Rows are points. The points of each table are mixes of a few directions, plus a little noise. Count the directions of each table, and those that both share. Where both have some left over, give the other angles between the two spaces (their principal angles), to ten degrees, smallest first.

First (5 x 3)
[[-1.91  0.28 -1.31]
 [ 5.16  0.24  4.33]
 [-2.01  1.13 -0.63]
 [-2.09 -1.09 -2.63]
 [ 0.87 -0.52  0.23]]
Second (6 x 3)
[[ 1.70 -4.97 -2.95]
 [-0.16  0.49  0.25]
 [-1.11  3.25  1.93]
 [-0.96  2.85  1.73]
 [-0.57  1.69  1.00]
 [ 1.17 -3.31 -2.00]]
Directions: first 2, second 1, shared 1

First (7 x 8)
[[-1.79  1.01  2.39  4.42  0.86 -0.38  1.03 -0.49]
 [ 1.34 -0.06 -2.00 -2.78 -0.59 -0.08 -1.02  0.30]
 [ 1.52  6.56 -3.59  1.93 -2.44 -2.47 -0.65  0.08]
 [ 1.62 -1.76 -2.12 -4.76 -0.11  0.47 -1.55  0.38]
 [-0.17 -4.69  1.73 -2.80 -0.32  2.44  2.02  0.36]
 [ 0.00 -2.15  0.56 -1.48  0.11  1.00  0.49  0.14]
 [-2.50  1.09  2.99  5.50  2.49 -0.93 -0.33 -0.83]]
Second (8 x 8)
[[-2.59 -0.50  2.60  2.32 -0.03  0.27  1.47  0.59]
 [ 1.80 -2.24  0.12 -0.42  4.82 -1.05 -3.42 -1.73]
 [-0.35  1.30 -0.41  1.33  2.04 -1.05 -2.54 -0.70]
 [-3.39  2.61 -0.35  1.26  1.02  0.48 -3.31 -0.13]
 [ 3.92 -0.14 -0.26  0.33 -3.62  2.59  5.92 -1.56]
 [ 0.84 -1.40 -0.26 -1.35  1.05  2.28 -0.78 -1.55]
 [ 3.27 -1.51 -1.78 -3.85 -2.63  0.02  2.43  0.90]
 [-3.49  1.86  0.37  0.27 -2.51 -3.58  0.31  4.08]]
Directions: first 3, second 5, shared 3

First (9 x 11)
[[ 1.56  0.04  0.59  0.59 -1.21 -1.42  2.13  1.25  1.53  1.57  0.60]
 [ 1.63 -0.68  0.90  1.01 -0.73 -1.78  2.21  0.95  2.14  0.95  1.13]
 [-1.29 -3.96 -4.32  0.58 -1.21  2.82  6.97  5.01 -1.16 -0.86  4.12]
 [ 0.03  0.09  0.75  0.07  0.62 -0.48 -1.20 -1.04  0.40 -0.47 -0.28]
 [-0.20  0.18  1.10  0.03  1.19 -0.50 -2.22 -1.89  0.37 -1.01 -0.54]
 [-0.75  0.49 -1.82 -0.76 -1.03  1.67  1.11  1.54 -1.80  0.75 -0.23]
 [-0.18  4.49  1.82 -1.78  0.35 -0.20 -6.15 -3.39 -1.61  1.21 -4.55]
 [ 3.03  1.47  2.47  0.78 -1.60 -3.37  1.10  0.30  2.91  2.94 -0.43]
 [-3.87 -2.07 -1.50 -0.63  3.65  3.22 -3.86 -2.73 -2.70 -5.14  0.24]]
Second (11 x 11)
[[ 0.67  0.26  2.61  2.58  1.30  0.53 -1.45 -2.12 -0.03 -0.41  1.45]
 [-0.84  1.53  3.14  0.06  2.57  0.43 -3.54 -2.42 -0.07 -2.24 -0.05]
 [-0.59 -1.62 -5.76 -4.31 -3.07 -1.50  3.92  4.58  0.61  1.52 -2.42]
 [-1.92  1.75  0.65 -2.84  1.36  0.33 -2.47 -0.10 -0.47 -2.00 -1.70]
 [ 1.54 -1.14  2.21  3.30  0.94 -0.85 -0.56 -2.36  1.28 -0.09  1.82]
 [-1.57  1.19  1.19 -2.56  1.93 -0.61 -2.89 -0.70  0.43 -2.48 -1.59]
 [ 0.09 -3.30 -3.89 -3.52 -1.44 -4.27  2.40  2.28  3.45 -0.04 -2.15]
 [ 1.77 -1.19  2.35  3.89  0.83 -0.64 -0.39 -2.43  1.24  0.22  2.16]
 [ 1.49 -0.75 -0.51  2.59 -1.47  0.87  2.27  0.38 -0.59  2.15  1.68]
 [ 1.19 -0.26  1.13  3.00 -0.12  0.61  0.42 -1.04 -0.25  0.90  1.75]
 [-1.82  3.56 -3.14 -2.20 -2.72  5.16  2.21  4.22 -5.54  2.57 -0.88]]
Directions: first 3, second 3, shared 1; angles 30, 90

First (9 x 18)
[[-1.64  0.86  2.58  2.05 -0.03 -1.24  4.35 -3.22 -0.46 -0.75 -1.94 -3.76
   2.25  0.50 -1.92 -0.78  2.45  0.81]
 [-4.64  0.32 -2.38 -3.12 -2.42  3.48 -5.53  0.63  2.48  2.45  0.06  0.30
   0.47 -2.79  2.50  1.69 -0.60 -0.72]
 [-4.28 -0.47 -1.93 -0.19 -2.20  2.04 -1.40 -0.38 -0.31  1.06 -0.95  0.26
   0.63 -0.14  1.48  0.50  0.03 -0.97]
 [-5.26 -0.50  0.16  0.03 -3.67  1.19 -2.89 -1.44  0.45  0.78 -0.03  0.63
   1.40 -0.44  1.25 -0.10  1.66  0.50]
 [ 2.48 -0.37 -0.32  2.33  0.47 -2.49  0.09  1.51 -2.63 -1.39  1.97  4.69
  -1.96  2.46  0.77 -1.83 -0.48  0.72]
 [ 2.22 -2.51  4.05  1.59 -0.83 -1.51  3.55 -1.94 -0.69 -2.10 -0.53 -2.20
   0.96  1.84 -3.38 -0.39  1.97  0.86]
 [ 8.07  3.59  0.63 -2.67  5.87 -2.51 -1.33  2.65  2.78  0.26  2.89  0.41
  -2.21 -2.62 -0.30 -0.11 -2.18  1.06]
 [ 3.80 -4.49  1.52  0.38 -0.58  0.55  3.49  0.57 -1.08 -1.86 -1.16 -1.47
  -0.64  2.36 -3.04  1.21 -0.54 -1.23]
 [-0.50  3.79 -4.35 -0.17  3.43  0.23 -0.14  1.42 -0.36  1.63 -0.35  1.10
  -1.05 -1.19  2.70 -0.30 -2.26 -1.23]]
Second (9 x 18)
[[ 0.48 -0.51 -0.56  0.55  0.46 -0.11 -0.57 -0.97 -0.08 -0.29 -0.82  0.91
   0.68 -0.99 -0.55  0.52  0.23 -0.14]
 [-0.05 -0.02 -0.04 -0.08 -0.10  0.04  0.06  0.05  0.04 -0.04  0.06  0.00
  -0.15  0.07  0.00 -0.08  0.01  0.01]
 [-1.07  0.94  1.21 -1.37 -0.91  0.03  1.15  2.07  0.34  0.69  1.62 -1.97
  -1.66  2.17  1.05 -1.16 -0.44  0.31]
 [-1.51  1.14  1.64 -1.73 -1.31  0.10  1.56  2.71  0.43  0.95  2.12 -2.55
  -2.09  2.84  1.32 -1.52 -0.55  0.41]
 [-3.58  2.74  3.83 -4.40 -3.10  0.27  3.82  6.74  0.93  2.28  5.25 -6.32
  -5.03  6.91  3.30 -3.73 -1.23  0.93]
 [ 1.30 -1.08 -1.38  1.68  1.18 -0.09 -1.39 -2.49 -0.38 -0.85 -1.99  2.40
   1.97 -2.55 -1.26  1.42  0.43 -0.35]
 [ 3.76 -2.89 -3.95  4.66  3.26 -0.27 -3.97 -7.12 -1.02 -2.36 -5.58  6.58
   5.28 -7.33 -3.40  3.99  1.33 -1.04]
 [ 0.37 -0.33 -0.33  0.45  0.31  0.00 -0.38 -0.68 -0.12 -0.24 -0.65  0.62
   0.58 -0.80 -0.38  0.38  0.22 -0.08]
 [ 0.20 -0.16 -0.23  0.16  0.16  0.02 -0.18 -0.37 -0.07 -0.09 -0.29  0.32
   0.19 -0.40 -0.25  0.16  0.08 -0.09]]
Directions: first 5, second 1, shared 0; angles 90
